Every row gives one point. To make a cloud, some directions were put in groups of two or more. Within a group, all points are equally far from the middle, so they leave a hole (a ring in 2 directions, a hollow ball in 3). The other directions are filled evenly. Then the cloud was stretched, turned, moved and blurred a little. Count the holes, and give their numbers of directions, smallest first.

Cloud (14 x 2):
[[ 35 -35]
 [ 17 -53]
 [ 36  23]
 [-67 -26]
 [ 37 -31]
 [-56  19]
 [ 40 -24]
 [ 43   6]
 [ 13 -55]
 [ -9  44]
 [ 30 -42]
 [ 39 -27]
 [ 42 -19]
 [ 29 -42]]
Holes: 1 (2)

Cloud:
[[ 12  52]
 [-48  42]
 [-31 -13]
 [ 42 -29]
 [-32  47]
 [ 25  -1]
 [ 26  26]
 [ 44 -52]
 [-45   5]
 [-30  12]
 [ -2  -8]
 [ 43 -66]
 [  3 -69]]
Holes: 0

Cloud, 20 rows:
[[ 20 -57  -4]
 [  7 -25  53]
 [ -8  35 -19]
 [-23  12  28]
 [ 47  47 -37]
 [ 44 -13  14]
 [ 44  59 -39]
 [ 19  24  55]
 [ 30 -41   4]
 [ 38  56  56]
 [ 63  52  43]
 [ 12 -19  53]
 [ 32 -20 -21]
 [ 36  13  49]
 [ 56  56 -34]
 [ 44  18 -29]
 [ -5  16 -33]
 [ -3 -25  55]
 [ 59  16   3]
 [-31 -37 -33]]
Holes: 1 (2)

Cloud (32 x 4):
[[-20 -67 -18  15]
 [-52 -66  46  -8]
 [-11  24  -7  26]
 [ 42  19  15  75]
 [-44   8 -27  -3]
 [-17 -61 -36  44]
 [  7  -5 -84  10]
 [  6  27  27 -58]
 [ -2 -60 -53  61]
 [ -7 -13 -72  22]
 [  1  21  55  22]
 [ 29 -61  25  23]
 [  6 -63  34  15]
 [ 19  21  25 -66]
 [ -4  27 -24 -16]
 [ 37  20  14  40]
 [ -3 -12 -80   8]
 [ 27  28  -4 -36]
 [ 56  -6  14 -43]
 [-43 -56 -19  31]
 [ 55 -57  -4 -10]
 [-30 -63  31 -36]
 [-22  29  -8 -25]
 [-23 -63 -27  37]
 [-14 -65 -35  26]
 [  5  30   8 -18]
 [-29  -3 -52  -5]
 [ 64 -16  19  -2]
 [  4 -11 -84  17]
 [-12  29  41  -8]
 [-23 -61  40 -26]
 [-70   0 -21 -26]]
Holes: 1 (2)

Cloud, 51 rows:
[[  7   1   8   7 -21  52]
 [ -9  30 -14 -38 -34   8]
 [-42 -25  -1  47 -27   6]
 [ 29   7 -46  17 -33 -34]
 [-35   1  24 -60   5 -14]
 [-14  40  82   5  12  -7]
 [ 24  73   3  21 -32  -1]
 [-40 -13 -22  25 -43  27]
 [-47  11  49  34 -25 -33]
 [-17 -11  69  39   3  14]
 [-52  14  23  -7 -61 -17]
 [-38   5 -17  41 -50   5]
 [ -8  -1 -37 -40 -60 -46]
 [-27   6  36 -42   5   0]
 [-13  73  18  31 -41  42]
 [-28 -24 -16 -24 -14 -68]
 [-22  -2 -35 -39  14  46]
 [-13  24   0  14 -61 -58]
 [-31 -59 -18  13 -21  40]
 [-51 -20  30  15   1  22]
 [-19  95   4   0 -42 -33]
 [-11 -36   6  58 -25 -22]
 [ 27 -26 -57 -29  22 -27]
 [-22 -68 -23  18  -4  42]
 [  0  14 -82 -16 -25 -23]
 [-41  22  29  30   9 -16]
 [-30 -60 -31 -10  -2 -46]
 [  9 -50 -30   9  30  16]
 [-17 -23 -20 -41   5  36]
 [-54 -17  15 -33   6 -41]
 [ 13   2  24  -1 -56 -44]
 [-25 -31 -14 -62 -33 -46]
 [-35  -6 -33 -31  56  13]
 [ 13  25  29  12 -69  -8]
 [-37  35   0 -25 -63 -43]
 [-68 -20 -38 -18 -17 -28]
 [-40 -46  -9  34 -19  -1]
 [ 12 -35  16   4  17   6]
 [-39  74  59   2 -67 -17]
 [  1 -15 -20   6 -83 -45]
 [-48 -46 -17   9 -30  20]
 [-59  -1 -27   2 -33   3]
 [ -6  62  67   4  26  41]
 [-10 -73 -22 -26 -42 -61]
 [ -7  41 -61 -22   6 -31]
 [-35  48  18  23 -75 -13]
 [-30 -19  10  31   0  53]
 [-13 -33  -4  45 -10  60]
 [-40   5  -5  13 -64 -46]
 [ -8 -68 -28   5 -22 -53]
 [ 22  30 -26 -35 -22 -30]]
Holes: 1 (4)

Cloud (51 x 6):
[[  5  80 -48  51  15  27]
 [-33  39  15 -57 -18  60]
 [ 37 -19  26   2 -28 -12]
 [ 10  55 -56  57  25  11]
 [ 13  66 -52 -25  14  20]
 [-32  11  22  31 -20  49]
 [ 57 -34 -27  -9 -14 -15]
 [ 11 -24 -51   8  26  65]
 [-38 -31 -81 -19 -14  41]
 [ -2 -64  12  21  25 -21]
 [ 59  30 -17  -4  12 -52]
 [ 15 -46 -61 -49  12  21]
 [  2 -34  28  22 -26 -57]
 [-25  38  25 -47  11 -31]
 [ 59  17  47  43  27 -23]
 [ -2  -1  45  39  -7   8]
 [ 43 -54 -43 -69  19 -10]
 [ 65 -39   0 -26  40  13]
 [ -4  72  23  10 -18 -30]
 [ 20  64 -46  12  18   0]
 [-48 -28 -53  11  10  64]
 [ 23  62  48 -13  24  -2]
 [-17  15 -59  69  19 -11]
 [  9  17  11  39 -10  56]
 [ -1  -6  51 -15  36 -43]
 [-30   0 -45 -40 -12 -40]
 [-13  29  22 -73 -22 -27]
 [  3  11 -56 -35   0  82]
 [-27  47  28 -28   1  71]
 [ 19  82  -9  15  25  19]
 [ 14  13  17  40  -6  48]
 [ 17   4 -73   4  -1 -33]
 [ 39  24  24   4  35  34]
 [  9 -33  40   8  44 -55]
 [-49  50 -14 -38 -49  60]
 [ 24   2 -45 -28 -23  30]
 [-34  32  18 -72  -8   4]
 [ -9  62 -72 -32 -19  55]
 [-52 -18 -76  -8 -29  17]
 [ 14   6 -58  58  16 -28]
 [ 21 -32   2  40  42 -72]
 [ -9 -27  43  34   7 -13]
 [-13  36  25 -59  -7  50]
 [-55   6   2  41  12  43]
 [ 33  16 -36 -48 -17   2]
 [ 26  -9 -28  32  18  63]
 [ -6  36  28 -78 -12  11]
 [ 59 -19 -17  43  47 -62]
 [  7  47  42 -56  -3 -47]
 [-12 -35 -86 -14 -12  26]
 [-24 -53 -51   5 -19 -10]]
Holes: 2 (2, 3)
